Rows are points. A path goes straight from each point to the next, and from the last back to the first. The post is the endless flat space through its rows: a point in 2 columns, a line in 3, a plane in 4, and so on, so that a path can go around it. Count how often the path circles the post. Going back the other way cancels.
(in the rows, 128 means zero)

Post:
[[129 108]]
Path:
[[100  58]
 [ 99 113]
 [125 167]
 [112 157]
 [146 128]
 [163 109]
 [133  79]]
Times around: 1

Post (5 x 6):
[[100 111 149 139 109 114]
 [119 129 170 114 130 203]
 [131 105 112 103 139  82]
 [147  98  61 151 151 126]
 [101  94 165 140 146 139]]
Path (11 x 6):
[[100 104 128 115 219 108]
 [ 86 127 149  90 107 160]
 [ 80 141 138  99  86  76]
 [ 88 135 161 132 124 151]
 [118 156 139 113 162 106]
 [106 152 145  74 136 176]
 [ 91  74 109 119 152 102]
 [124  62 106 156 120 140]
 [146  56 126 139 157 126]
 [151 101 132 135 139 105]
 [110 113 165 139 167 112]]
Times around: 1

Post:
[[124 145 147 107 114 114  90  95  86]
 [142  72 213 135 172 114 135 155  86]
 [135 149 136 147 112  92 114 123 138]
 [133 166  99  69 119 175  98 135 153]
 [126 129  71 129 148 182  81 140 170]
 [154 126  57 121 110 158  76 163 133]
 [166  95 173 160 142 139 142 112  94]
 [139  87 151 123 143  83 138 107 115]]
Path (23 x 9):
[[130  82 217 109 154 156 109 138 125]
 [110 105 107  82 131  94  45 153 110]
 [152 120 148 118 145  85 139 111 147]
 [163 129 110  85 117 127 114 147  66]
 [122 111 121 130 143 127 105 155  75]
 [103 114 143 158 119 105 106  98 117]
 [155  71 133 175 110 146 147 100  75]
 [ 89 121 122 108 198 171 130 142 165]
 [105 125 160  73 196 135 104 125 108]
 [164 156 128 114 152 125 113 146 178]
 [163  98 169 129 149 181  58 151  95]
 [142 119 157 138 123 110  44 155 130]
 [179 131 117  84 118 161 131 106 111]
 [148 165 136 132 141 135 142 108 130]
 [ 99 144 104 148 151  94 135 109 143]
 [165 141 126 147 129 117 123  86  99]
 [166 116 144 105 124 135  97 127  91]
 [140 108 190 136 138 152  92 118 126]
 [142  97 105 128 115 148  93  92  87]
 [146  97 172 139 135 155 141 129 140]
 [173 101 156 143 134 172  73 155 140]
 [203  80  91 156 101 110 125  96 102]
 [170  94 168 160 124 150 102 107  97]]
Times around: 0

Post, 11 rows:
[[163 103 150  94 110 133 128 132 114 104 104 113]
 [145 176 162 157  96 159 134 147  95 104 140 136]
 [106 143 170 134  97 139 132 137 110 131 118 133]
 [154 151 106 111 120 114 181 100 117 172 121 111]
 [101 146 156 190 189 146 121  98 184 164 129 137]
 [138  64 135 101 124 105 116 140 129 113 145 116]
 [130 133 141 152 132 120 124 159 102  77  90 113]
 [145 140 109 112 118 101 116 114 104 108 141 131]
 [154 110 154 134 148 171 138 122 108 145 110 165]
 [150  55 100 104 124 156 104 137 181 144 115 161]
 [130 128 145 151  88 101 171 108 126 126 116 108]]
Path:
[[135 162 124  78 162 157 163 105 110 156  87 130]
 [106 125  97 125 106 111 124  87 130 175 145 158]
 [153  72 115 111 154 119 117 116 148 157 104 132]
 [187 137 119 106 141 134 122 114 130 118 144 132]
 [157  78 122 115 155 103  88 110 142 103 135 149]
 [167 192 134 148 112 121 160 114  88 145  92 117]
 [180 115  90 146 104 147 131 130 177 112 140 158]
 [133 154 164 154 123 164 128 128  99  95  95 151]
 [148  89  66  68 175 115  86 107 205 162 114  84]
 [ 81  88 101 128 112 114 124  88 164 214  40 176]
 [182 122 116 114 124 163 110 149  91 134 145 198]
 [159 121 131 145 194 160 149 144 124  79 127 133]
 [125 113 147 132 115 156 134 160  98 100 147 118]
 [150  95 130 132 124 127 103 118 110 137  72 145]
 [111 157 191 143  82 130 131 140 171 144 129  83]
 [109 184 104 130 100 121 186  92 152 187 127 156]
 [141 167 124 131 142 121 171 147  89 142 158 141]
 [155 128 176 159 185 149  60 138 119 103 111 154]
 [ 62 126 151 138  80  88 168 127 100 190  58 137]
 [188  97 106  88 143 151 161 140 148 114 148 138]
 [146  79 130 143 138 142 117 161 149  85 134 121]
 [138 147 153 156 157 109 140  85 163 119  92  50]
 [193 151 113 127 160 134 143 137  92 149 107 114]
 [115 169 147 170  43 184 170 130 221 191  86 157]]
Times around: 4
